Each row of a before or after table is a point. One or more steps were done to the points. Then noise was added and the rows were shuffled. The steps act on how far a point lies along the listed directions, d1 being the first. What was done? A step turns or swaps two directions, mirrors them in a line or flattens them onto one, adds a multiple of one to another, or multiplies one. Angles are multiples of 10 degrees, from the lower direction toward the higher: turns from -170 to 170, lines from 10 to 170 but not 90. Use the fewest steps. Two steps may share a direction if one is a turn and the other turns, adds or multiplies; they go together, in the order done. Otherwise the lowest direction goes first.

Directions:
(1): -.01,.51,.14
(2): .29,.13,-.43
(3): -.45,.07,-.28
Before (14 x 3)
-.15,.32,-.49
-.04,-.20,.84
-.55,-.06,.45
-.11,.12,.17
.24,-.28,.57
-.03,-.24,-.50
-.59,-.40,-.20
-.13,.10,.25
.19,-.52,-.18
-.28,.10,-.33
.41,.01,-.02
.24,-.50,-.14
-.33,.39,.15
.07,.37,.48
After (14 x 3)
-.13,-.12,-.04
-.10,-.47,-.11
-.15,-.15,-.06
.53,-.16,.44
-.38,.43,.05
.18,.50,.19
.25,.47,.24
.41,.07,.14
-.46,-.14,-.25
-.16,.27,-.14
-.05,-.27,.24
.30,-.28,.04
-.45,.20,.12
.28,-.37,-.13
Steps: turn d1 and d3 by 140 degrees; multiply d2 by 0.4

Directions:
(1): .30,.45,.10,.65,.04,.09,-.10,.13
(2): -.02,.46,-.44,-.26,-.22,.32,-.26,-.27
Before (12 x 8)
-.03,-.23,.04,-.10,.07,-.03,.10,.09
-.07,.06,-.04,-.07,-.08,.06,-.05,-.12
-.19,-.31,.01,-.14,-.03,-.12,.03,.04
-.09,-.03,.03,-.12,.07,-.04,.01,-.05
-.14,-.16,.13,-.18,-.02,-.03,.05,-.02
.18,.43,-.09,.21,-.09,.13,-.14,.01
-.11,-.02,-.03,.02,.04,-.06,.12,.02
-.10,-.40,.17,-.20,.09,-.15,.17,-.01
-.13,-.37,.06,-.13,.03,-.18,.04,.03
.05,.08,-.12,.04,.00,.11,-.04,.00
.08,.26,-.15,.02,-.01,.03,-.07,-.07
-.01,-.36,.28,.11,.05,-.11,.13,.07
After (12 x 8)
-.30,-.90,.28,-.54,.15,-.34,.35,.01
-.11,.10,-.13,-.18,-.12,.11,-.08,-.18
-.05,-.68,.50,.15,.17,-.30,.29,.20
.16,.53,-.26,.12,-.07,.15,-.18,-.11
-.12,-.49,.11,-.26,.11,-.14,.19,.11
-.36,-.66,.04,-.46,-.01,-.24,.14,.02
.41,.95,-.17,.63,-.14,.31,-.31,.02
-.16,-.15,.01,-.28,.07,-.07,.04,-.08
-.27,-.42,.14,-.44,-.01,-.12,.13,-.05
-.31,-.78,.13,-.43,.08,-.34,.18,.04
.10,.23,-.18,.10,-.03,.18,-.11,-.02
-.13,-.10,.00,-.02,.06,-.09,.14,.03
Steps: multiply d1 by 2.5; multiply d2 by 2

Directions:
(1): .14,.19,-.12,-.52,-.16,-.02,.03,-.54,.17,-.16,.13,.64
(2): -.37,.46,.29,-.04,.24,.35,-.09,-.36,.20,.44,-.37,-.12
(3): -.05,.43,-.64,-.34,.16,-.24,-.05,.12,-.51,.22,-.07,-.17
(4): .04,.49,.21,.03,-.05,-.24,-.10,-.27,.08,-.45,.45,-.55
Before (9 x 12)
.09,.18,-.16,-.32,.14,.17,.18,.03,.23,.19,-.34,.40
-.19,.13,.55,.21,.07,.29,-.19,-.26,.65,.29,-.44,-.03
.07,-.29,-.08,.34,-.24,-.15,-.01,.45,-.22,-.17,.16,-.02
-.20,-.12,.01,.04,-.14,.51,.06,-.19,.30,.29,-.39,.32
-.01,-.62,-.31,.47,-.01,-.14,-.01,.94,-.45,.25,-.04,-.38
-.34,.32,.43,-.06,.17,.38,-.07,-.35,.18,.67,-.35,.05
.07,-.26,.12,.62,.03,-.22,-.05,.49,-.16,-.20,.00,-.63
-.21,.00,.01,-.27,-.06,.22,.11,-.11,-.09,.36,-.28,.06
-.36,.63,.12,-.23,.08,.42,-.07,-.54,.20,.49,-.26,.20
After (9 x 12)
.31,.02,-.39,-.44,-.43,-.13,.08,-.26,-.01,-.32,.38,.80
.30,-.17,.18,-.19,-.30,-.02,-.12,-.42,.66,-.30,-.03,.66
-.30,.17,.25,.40,.02,.23,-.11,.20,.01,.21,-.24,-.20
-.56,.15,.34,.22,.31,.50,-.12,-.06,.23,.81,-.55,-.15
.09,-.53,-.02,.04,-.41,.34,.14,-.10,.39,-.13,-.08,.57
.27,-.15,.03,-.48,-.31,-.07,.11,-.43,.18,-.05,.25,.82
.31,-.28,-.18,-.10,-.02,.06,.25,.33,.18,-.11,-.13,.45
-.34,.57,.29,.16,.26,.20,-.17,-.36,.15,.28,-.41,-.41
.01,-.24,-.02,-.33,-.25,.08,.17,-.02,-.03,.00,-.05,.34
Steps: turn d1 and d2 by -100 degrees; add 0.7 times d4 to d3

Directions:
(1): .11,.03,-.18,-.32,-.15,.48,.20,-.29,-.20,-.22,.17,-.35,-.14,-.63,-.06,-.06,.47,.62,-.14,.30
(2): -.25,-.22,.25,.00,.20,-.02,-.53,.64,.48,-.27,.49,-.12,.49,-.28,-.13,-.09,.11,.14,.08,.24
(3): -.13,-.12,-.04,.09,.08,.74,.42,-.17,.29,.41,.12,.44,.51,-.23,-.27,.32,.01,-.19,.16,-.29
(4): .16,.26,.47,-.17,-.28,.15,-.24,-.19,-.37,-.36,-.17,.23,.22,.00,-.12,-.22,.28,-.31,.85,.12
(5): .57,-.61,-.08,.51,-.38,.16,-.09,-.14,.03,.11,.45,-.34,-.23,.05,-.36,-.36,-.18,-.24,.15,-.01
Before (11 x 20)
-.15,.07,-.10,-.22,.34,.12,-.11,-.04,-.10,.24,.09,.20,.21,.00,-.24,-.05,-.01,.05,.45,-.04
-.05,.02,.07,-.12,.06,.25,-.04,.03,.25,.17,.10,.04,.20,.04,.08,.16,-.23,.00,-.21,-.20
.24,-.14,.24,.07,-.24,-.10,-.17,.13,-.44,.05,.28,-.09,-.17,.08,-.03,-.31,-.13,-.15,.43,-.27
-.31,.50,.20,-.42,.24,.39,.10,.16,.09,-.46,-.30,.49,.43,-.32,.10,.37,.17,-.02,.35,-.05
.60,-.53,-.55,.50,-.15,.12,.07,-.16,.08,.18,.41,-.62,-.37,-.02,-.26,-.36,-.17,-.04,-.44,.27
-.16,-.04,-.23,.47,-.04,-.39,.00,.10,.24,.65,-.15,.19,-.17,.70,.10,-.22,-.76,-.40,-.01,-.28
-.07,.51,-.08,-.27,.00,-.08,.68,-.36,-.43,.11,-.65,.33,-.27,.07,.41,.43,.08,.07,-.03,-.26
-.07,-.11,-.11,-.27,.06,.32,-.25,.17,.32,-.11,.30,.05,.62,-.57,-.13,-.06,.47,.60,-.10,.31
.25,-.08,-.15,-.07,-.18,-.55,-.40,.02,-.18,-.39,.26,-.89,-.64,-.26,-.07,-.69,.46,.86,-.49,.49
-.28,.00,-.08,-.18,.13,-.56,-.07,.32,.02,-.14,-.17,-.29,-.17,-.05,.41,.06,-.05,.47,-.57,.06
-.47,-.27,-.39,.06,.32,.71,.23,.05,.61,.25,.41,-.10,.33,-.40,-.23,.37,-.13,.49,-.52,.17
After (11 x 20)
-.28,.34,.30,.02,.26,-.68,.01,.40,.04,.04,-.43,.46,.14,.46,.42,.35,-.28,-.35,.13,-.25
-.10,-.07,-.10,-.32,.09,.22,-.26,.19,.33,-.16,.28,.08,.63,-.55,-.06,-.06,.44,.62,-.13,.31
.01,.19,-.53,.18,-.25,.00,.48,-.51,-.17,.65,-.36,.08,-.54,.41,.19,-.16,-.41,.02,-.19,-.21
-.22,-.04,-.09,-.18,.08,-.62,-.14,.30,-.02,-.21,-.18,-.37,-.27,-.02,.43,-.02,-.08,.50,-.56,.10
.33,-.21,.17,.08,-.31,.14,.00,.00,-.50,.12,.30,-.10,-.19,-.01,-.13,-.31,-.10,-.11,.45,-.31
-.08,.17,.01,-.27,.03,.27,.10,-.10,.09,.12,.00,-.01,.12,-.02,.15,.20,-.13,.11,-.28,-.17
.17,-.41,.10,.28,-.06,-.75,-.81,.54,.28,-.31,.57,-.70,-.26,-.02,-.27,-.74,.14,.38,-.29,.39
.36,-.61,-.36,.61,.05,.12,-.05,.15,.40,.27,.49,-.36,.02,.04,-.29,-.24,-.27,-.26,-.31,.14
-.26,.53,.19,-.45,.17,.27,.07,.14,.03,-.54,-.32,.37,.27,-.30,.12,.29,.20,.06,.30,.01
-.13,.10,-.17,-.27,.26,.15,-.03,-.17,-.21,.21,.06,.18,.12,-.02,-.22,-.03,.04,.12,.41,.01
-.70,.00,-.30,-.10,.49,.51,.15,.20,.62,.16,.20,.01,.37,-.30,-.03,.49,-.07,.60,-.62,.18
Steps: mirror d1 and d2 in the line at 50 degrees; add 0.3 times d4 to d5; turn d3 and d5 by -20 degrees
